Every row gives one point. A path goes straight from each point to the next, and from the last back to the first. The post is the endless flat space through its rows: a point in 2 columns, a line in 3, a plane in 4, and so on, so that a path can go around it. Count how often the path circles the post. Going back the other way cancels.

Post, one row:
-8; -15
Path:
-42; 35
-9; 40
45; 11
42; -19
24; -11
41; -71
-9; -48
-32; -29
-55; 12
-29; 58
39; 27
24; -12
11; -47
-44; -79
-29; -23
Times around: 2

Post:
-2; -33; -10; -23; 0; 15; 23; 39; 49
-3; -15; -66; -92; 51; -121; -17; 35; -81
-5; 9; 14; 13; 29; 40; 16; 3; 27
6; 10; -3; 14; 38; -1; -52; 49; 37
7; -30; 14; -3; -16; 1; -6; 66; -40
2; -17; 26; -56; -7; 32; -11; -24; 27
-6; -5; -38; 24; 6; 27; -43; -18; 27
9; -2; 18; -3; -20; -13; 0; -8; 45
Path (15 x 9):
-28; -17; -21; -24; -8; -21; -32; 23; -18
-17; 4; 20; -4; 45; -7; -41; 6; 50
31; -37; -14; 43; -15; -43; -35; 8; 29
40; -27; -42; -16; 19; -5; 12; 61; -14
14; 9; 4; -57; -29; 21; -31; -2; -61
-19; -25; -38; -35; 8; 8; -12; 64; -6
-48; -30; 3; -14; 19; -25; 16; 62; 43
-11; 5; 16; -12; 44; 9; -26; 26; 14
-54; 4; -23; -2; 16; 17; -30; 53; -13
2; 22; 17; -25; -55; -3; -9; -20; 20
27; -10; -30; -61; 28; 36; 26; 12; 3
19; -19; 18; -37; 25; -4; -6; 17; 36
-6; -50; -16; -29; 52; -35; 49; 37; 27
-27; -32; 18; -3; -14; 5; 5; 7; 49
-12; -23; -3; -39; -37; -24; 23; 36; -8
Times around: 0
